Each row of a before or after table is a point. One or more steps were done to the points. Then noise was added and the rows were shuffled. The steps act on how far a point lies along the listed directions, d1 being the first. What was done? A step turns or swaps two directions, mirrors them in a line or flattens them onto one, adds a multiple of one to another, or multiplies one. Angles are multiples of 10 degrees, from the lower direction toward the higher: turns from -170 to 170, lines from 10 to 170 but not 90. Use the fewest steps. Two steps may share a direction if one is a turn and the other turns, adds or multiplies; they go together, in the order done. Otherwise the lowest direction goes first.
In the rows, zero is written as 128.

Directions:
(1): [168 139]
(2): [139  88]
Before (9 x 2):
[[168 109]
 [143 157]
 [105 135]
 [185 115]
 [110 136]
 [159  93]
 [149 114]
 [ 90 123]
 [163  79]]
After:
[[ 89 127]
 [148 102]
 [106 117]
 [151 168]
 [147 146]
 [163 153]
 [114 115]
 [154 183]
 [182 150]]
Steps: mirror d1 and d2 in the line at 10 degrees

Directions:
(1): [138  93 163]
(2): [ 79 128 142]
(3): [119  91  95]
Before, 11 rows:
[[ 95 178 169]
 [145 127  65]
 [141  97 155]
 [146 131 136]
 [139 138 154]
 [119 151  57]
 [ 67 186 163]
 [106 139 103]
 [181 120 113]
 [107 129 159]
 [162 127 108]]
After (11 x 3):
[[134 118 115]
 [127 103 113]
 [147 133 117]
 [112 113 114]
 [114  70 139]
 [155 165 163]
 [119 137  88]
 [109  72 158]
 [146 134 131]
 [148 157 193]
 [131 139 157]]
Steps: turn d1 and d3 by 140 degrees; multiply d2 by 0.4

Directions:
(1): [ 96 110 119 179 136  97]
(2): [181 151 111 161 110 116]
Before:
[[173 138 137  64 124 171]
 [145 127 114 187 124 116]
 [159 147 154  54 142 151]
 [170 144 121 143 102 121]
 [122 142 137  79 144 156]
 [141 110 165  70 131 143]
 [ 82  87 130 132 146 109]
 [151 139 122 180 111  88]
 [174 128 118 141 118 120]
 [188 169 118 121 109 145]]
After (10 x 6):
[[148 136 140  89 111 149]
 [121 140 141  64 131 169]
 [183 145 124 131 113 152]
 [ 71 105 157  84 168 123]
 [ 76 118 131 122 159 128]
 [158 123 134  93 127 146]
 [ 87  83 159 115 146 115]
 [186 159 134 113 103 128]
 [138 111 109 178 126  89]
 [ 77  94 146  79 152 153]]
Steps: turn d1 and d2 by 80 degrees

Directions:
(1): [123 147 137  93 120  64 158 116]
(2): [159 112 142 109 136 160 190 138]
(3): [122 171 121  83 166 156 113 109]
(4): [160 106 182 121 160 111  96 131]
(5): [113 138 173 107  72 153 117 123]
Before, 13 rows:
[[140  93  73 167 126 143 139 147]
 [136  76 151 173 136 173 118 133]
 [ 99 141 149 135 115 107 113 152]
 [159 103 208 121 131 160 113 129]
 [133 109 143 132  92 126 191 148]
 [117  93  57 160 156  94 130 128]
 [131 155 162 119 152  91  96 121]
 [106 134  98 116  93 102 161 126]
 [101  94 132 171  84 115 141 145]
 [123 105 127 150 143 138 124 120]
 [124 102 114 154 115 131 106 147]
 [131 142 111 147 171 203  55 123]
 [153 112 109 155 126 127 147 136]]
After, 13 rows:
[[132  97 128 140 106 149 132 152]
 [128 125 125 153  91 124 108 132]
 [ 95 140  74 120  86 110 177 127]
 [151 128 142 130 161 231  91 128]
 [102 126  90 169 114  77 129 136]
 [105 118  98 155  59 159 115 140]
 [118 107 145 144 124 145 119 117]
 [ 86 112 142 115  41 156 130 121]
 [163 138 194  98 165 113 133 128]
 [111  90 114 173 100 119 168 147]
 [177  91 174 157 215 102  77 129]
 [132  79 151 182 148 156  91 131]
 [132 126 143 130 144 122 163 161]]
Steps: turn d2 and d5 by -160 degrees; multiply d4 by 1.6

Directions:
(1): [ 98 135 140 140 162  93 123  93 181]
(2): [108 115  88  59 123 112 116 110 122]
(3): [ 85 153 103 155  87  94 120 159 124]
(4): [ 89 139 174 103 145 150  92 160 121]
(5): [148 142 166 108 133  68 152 135  98]
(6): [113 189 128 110 122 158 175 112 133]
Before (10 x 9):
[[ 90 157 137 115 118 135 112 154 109]
 [104 129 194 133 164 108  98 139 130]
 [133 104  98 123 130 162 112  94 148]
 [126 148 118 111 119 173 132 101 146]
 [116 157 148 143 107 103 137 149 120]
 [147  97 108 116 145 175 107  95 137]
 [107 166 162 120  97 126 147 161  89]
 [ 97 151  90 123 134 143 127 120 123]
 [138 133  86  82 145 142 138  80 135]
 [129 144 165 128 153 136 119 116 162]]
After, 10 rows:
[[124 108 130  88 127 166  95 145  94]
 [100 172 142 161 132 103 134 154 107]
 [169 115 193 109 167 119 131 106 117]
 [190  97 207  88 206 142 126  83 124]
 [202 126 175 149 181 162 154 100 124]
 [149 157 189 110 150 142 145 107 131]
 [ 62 171 132 154 104 115 105 167 125]
 [ 50 168  94 160  82 136 126 136 151]
 [168 128 157  72 142 165 129 124 112]
 [ 77 160  76 150  66 114 123 153 132]]
Steps: add -0.7 times d5 to d4; turn d1 and d5 by 160 degrees; mirror d2 and d6 in the line at 100 degrees; multiply d3 by 2.5

Directions:
(1): [106 110 162 164 191 115 155 120 121 144  94 154]
(2): [138 127 105 151 164 122  64 181 136 152 142 134]
(3): [111 151  98 103 153 170 131  94 127 192 129 113]
(4): [136  96  89 161 115 139 179 141 141 145 173 160]
(5): [155 129  99 128 158 150 164 164  95 101 105  80]
(6): [ 88 156 170 110 140 160 142 169 116 116 176 136]
Before, 14 rows:
[[122 130 133 115 106 132 121 107 132 123 114 112]
 [129 131 123 127 101 119 141 113 142 132 150 157]
 [126 123 155 136 114 116 114 138 125 120 131 144]
 [135 120 106 121 111 119 109  84 148 162 108 132]
 [137 156 156 102 145 124  64 131 121 116 101 102]
 [141 111 141 126 114  91 110  93 135 126  93 133]
 [124 116 126 134 115 121 128 127 135 129 166 145]
 [118 122 148 131 109 109 120 134 141 122 128 145]
 [116 113 160 150 122 105 155 122 143 128 140 157]
 [146 124 133 139 100 110 138 107 135 119 137 150]
 [135  89 143 155 141  92 121 130 135 146 115 170]
 [125 143 112 108 139 133 109  71 136 182  97 122]
 [135 138  98 111 130 153 159 123 105 138 124  94]
 [117 129 150 132 165 133 161 121 103 124  93 136]]
After:
[[148  94 119 114  42  85 112  48 164 155 123 167]
 [174  87 104 140  75  47  60  43 168 151  67 147]
 [ 98 125 168 125  86 101 106 109 160 136 144 172]
 [123 153 175 100 152 129 104 101 114 116  84 104]
 [108 130 161 124  64 104 108 117 168 135 189 173]
 [ 96 118 159 136 114 114 125 111 147 142 179 176]
 [167 128  67 140 193 158 159 193  77 121 100  62]
 [129 116 130 142 128 109  87 121 142 137 105 129]
 [161  85  82 155  96  62  56  32 185 197  70 164]
 [156 120  78 131 116  89  45  47 168 206  79 140]
 [113 124 144 145 103  94 102 107 165 155 161 198]
 [104 131 178 123  92 117 115 117 135 126 149 163]
 [150 110 130 157  93  81  99  92 158 140 133 176]
 [153 154  95  94 119 161 131 171  94  95 134  84]]
Steps: turn d1 and d2 by -160 degrees; turn d2 and d3 by -30 degrees; multiply d5 by 3; multiply d6 by 3

Directions:
(1): [138 172 121  97  96 145 117 132 106 193 114 177 140 140]
(2): [118 122 104 148  99 184 153 119 167 155 143 104 155  80]
(3): [123 167 129  90 125  98  96 113 143 100  99 123 139  59]
(4): [111 158 157 184 155 164  83 111 123 134  86 112 140 142]
Before, 11 rows:
[[105 116 145 212 153 170 120 118 138 131 110  81 122 151]
 [141 133 137 116 122 111 134 130 122 119 120 120 102 123]
 [113 123 131 121 137 102 110 124 130  72 115 126 121  91]
 [142 153 138 211 118 244 137 143 127 216 133 118 142 199]
 [139  85 117 152 153 101 163 162 112 129 139 147  92 193]
 [175  66  84  52 123  66 162 164 114 139 187 184  83 171]
 [102 130 134 120 119  70 116 140 133  68 116 141 114  92]
 [101 130 135 155 142 176 144 117 133 163 104 118 148 157]
 [135 128 128  97 136  71 132 152  94  97 150 160 118 156]
 [104 162 149 185 146 186  80 103 110 175  82 119 163 152]
 [157 118 152  79 141  43 120 140  78  99 136 135 108 168]]
After:
[[122 158 123 103 108 133 113 134 102 149 109 177 131 128]
 [121  92 125 142 144 126 141 122 123 118 144 106 133 141]
 [121 137 116 125 151  83 116 129 163  86  94 111 124  57]
 [143 142 140 121 125 118 126 126 118 134 109 129 105 125]
 [101 106 125 136 150 144 160 121 149 119 123 101 139 123]
 [114 141 107 131 105 144 136 124 161 146 123 100 136  77]
 [124 159 143 107 142  81 102 132 102  91 121 147 134 114]
 [145 164 159  86 139  61  84 120  97  99 104 129 131 117]
 [140 116 123 113 169  88  84 119 147  82 114 120 111 101]
 [112 163 133 118  94 107 109 145 105 147 108 191 124 134]
 [131  84 130 184 153 156 168 137 188  69 163  38 121 106]]
Steps: turn d1 and d3 by -130 degrees; turn d2 and d3 by -40 degrees; multiply d4 by 0

Directions:
(1): [113 119 134 184  86 104 108 151 150 167 120 116  91 120 159 135 158 192
 111 110]
(2): [134  72 179  81 130 115 141 177 129 117 145  67 146  98 124 141 139 131
 113 106]
(3): [113 111 125 129 182 148 158  79 122 125 104  96 123 131 175 105  84 172
 122  89]
(4): [164 169 121 118 136 113  94 143  94 182  98 111 131 128  95 143  92 116
 100  70]
Before, 13 rows:
[[135 165  98 114 202 168 132  58 105  94  95 155 153 160 112 114  77 104
  146 122]
 [ 98  56 160 150  84 123 141 148 168 101 174 124 105 100 167 136 187 170
  132 158]
 [119 145 128 191 109 125 114 124 140 169  96 113 105 133 150 118 101 160
  124  87]
 [136 105 149  79 146 121 138 155 109  92 150  82 147 110  91 152 114 104
  117 129]
 [133  87 150 101 154 146 144 131 126  96 142  78 157 112 140 127 112 147
  112 102]
 [ 89  73 117 146 178 153 166  87 161  50 161 139 103 147 191 101 135 171
  159 159]
 [138 137 125 160 143 117  79 136 106 153  91  98 111 138 106 143 108 108
  104  74]
 [111  47 193 101 103 114 142 183 136 124 142  70 122 106 141 145 144 161
  108 119]
 [104 135 106 168 106 116 145  76 181 106 148 164  94 119 177  92 151 174
  154 168]
 [117 116 136 151  75 121 116 166 139 151 142 103 117 110 118 156 157 172
  107 120]
 [164 175 111  96 128 145  99 153 106 144 147 170 147 141  34 147 139  42
  117 149]
 [142 142 128 106 145 136 138 131 111 132 112 108 142 131  91 113 116  98
  132 109]
 [127 112 124 123 166 126 149  98 131 146 114 121 135 154 153 115  97 160
  110  87]]
After:
[[143 128 124 123 165 118 130 112 124 164 105 122 133 147 133 121  97 146
  105  71]
 [179 181 108 127 119  94  50 178 101 181 125 141 114 139  63 160 119 102
  104  78]
 [166 167 134 138  71  70  81 173 148 181 131 125 103  92 108 138 148 146
  112 106]
 [162 104 164  86  88 104 105 196 121 133 166 110 143  94  78 169 158  85
  108 122]
 [121  80 156 101 106 139 148 158 139 111 161  86 143  99 116 150 150 147
  119 132]
 [132 195  84 188 155 151 100  69 119 144  80 169 111 166 129 124  97 153
  137 109]
 [ 90 123 101 160 141 181 156  83 157  87 159 189 107 154 147 103 167 123
  153 204]
 [114 138 111 134 156 153 159  99 128 116 113 130 128 144 124  97 121 120
  149 134]
 [115 101 164 161 119 126 133 141 151 150 109  71 120 113 157 118 104 164
  125  77]
 [156 139 120  90 156 153 122 119 104 108 127 109 168 131  96 138  89 104
  113 105]
 [100  79 138 161 166 142 132  98 134  95 114  91 109 135 158 120 118 138
  126 109]
 [139  81 182  45 135 131 142 163 100  97 140  97 159 122  89 146 108  78
  118 131]
 [130 136 110  99 164 142 144 105 108  73 147 131 149 132  92 140 100  92
  142 159]]
Steps: turn d1 and d2 by 60 degrees; mirror d3 and d4 in the line at 30 degrees
